Every row gives one point. The points of each table are mixes of a few directions, plus a little noise. How many directions does each table use, and how many do they share? Where both have some left over, give the other angles between the two spaces (their principal angles), to ten degrees, smallest first.
In the rows, 128 means zero.

First, 6 rows:
[[118 130]
 [154 124]
 [ 62 139]
 [193 117]
 [ 78 136]
 [163 122]]
Second:
[[210 115]
 [ 62 139]
 [128 128]
 [177 120]
 [114 131]
 [115 130]
 [ 91 134]]
Directions: first 1, second 1, shared 1

First, 6 rows:
[[ 65 124 134 122 106 139]
 [142 112 136  90 162 108]
 [205 116 110 119  76 116]
 [ 74  96 148 101 135 110]
 [144 206  97 185 119 186]
 [137 115 142 151 168 108]]
Second:
[[ 29 152 105 100 103 127]
 [103 126 106 126 120  80]
 [171 113 129 143 138 101]
 [167 139 173 125 142 240]
 [183 113 136 146 141 116]
 [115 127 119 127 124 107]]
Directions: first 4, second 2, shared 1; angles 60

First, 10 rows:
[[118 173 203 138 138 181  81 162 187]
 [136  91  67 120 121  85 166  99  80]
 [137  85  57 119 119  77 173  95  71]
 [121 166 192 137 136 174  88 158 179]
 [139  74  38 116 117  64 185  86  56]
 [120 168 194 137 136 175  87 158 180]
 [130 118 112 126 126 117 138 121 116]
 [126 134 137 129 130 135 121 133 136]
 [125 141 149 131 131 143 115 138 144]
 [127 130 130 128 129 130 126 129 130]]
Second, 8 rows:
[[ 99 171 146 113 115 112 151 123 130]
 [ 59 190 150 110  93  81 152 127 151]
 [ 74 170 141 118 101  90 141 127 148]
 [197  65 100 156 164 158  95 121 100]
 [168 114 104 168 155  94 100  92  86]
 [172  85 127 113 145 203 131 152 128]
 [ 90 180 155 100 109 123 163 131 138]
 [164  50 101 144 140 164  89 151 144]]
Directions: first 1, second 3, shared 0; angles 60

First, 11 rows:
[[103 132 156 121 140 127  86 130 146 114 132 137 147 117]
 [156 118 157 117  86 132 157 148 149 122 122 106 137 121]
 [127 147 120 149 132 122  99  98 149 106 144 115 125 144]
 [185 123  86 137  79 161 110  66 138 124 144 108 103 104]
 [ 18 160 134 142 236 105   7 108 126 109 144 185 148 137]
 [154 126 135 129  97 133 136 123 146 119 130 108 129 126]
 [121 142 128 145 143 101 165 147 128 122 127 112 126 171]
 [ 89 142 116 141 179 108 118 131 110 131 129 147 127 152]
 [128 111 100 120 152 115 231 181  60 178 101 144 109 151]
 [178 113 118 118  74 157 135 107 135 131 130 112 118  97]
 [150  95 159  89  92 146 166 169 119 151 108 133 140  91]]
Second, 11 rows:
[[127 159 101 133 107 142 135 147 127  74  98 171 135 123]
 [127 195  68 139  79 158 143 171 126   9  62 223 144 119]
 [129  85 165 121 158 109 118 100 129 203 168  69 119 134]
 [128 113 141 126 139 123 125 118 128 155 143 106 124 130]
 [129  74 176 119 167 104 116  93 130 224 181  52 114 136]
 [129  99 155 123 149 114 121 109 129 180 157  86 121 132]
 [127 105 148 124 144 118 123 113 129 169 150  96 123 131]
 [127 169  91 136  97 146 138 156 127  54  87 187 138 122]
 [127 157 103 134 107 141 135 146 127  77 100 169 135 124]
 [128 116 139 126 137 122 125 120 128 150 140 111 126 130]
 [128 136 122 129 123 131 129 133 127 114 121 138 130 127]]
Directions: first 4, second 1, shared 0; angles 90
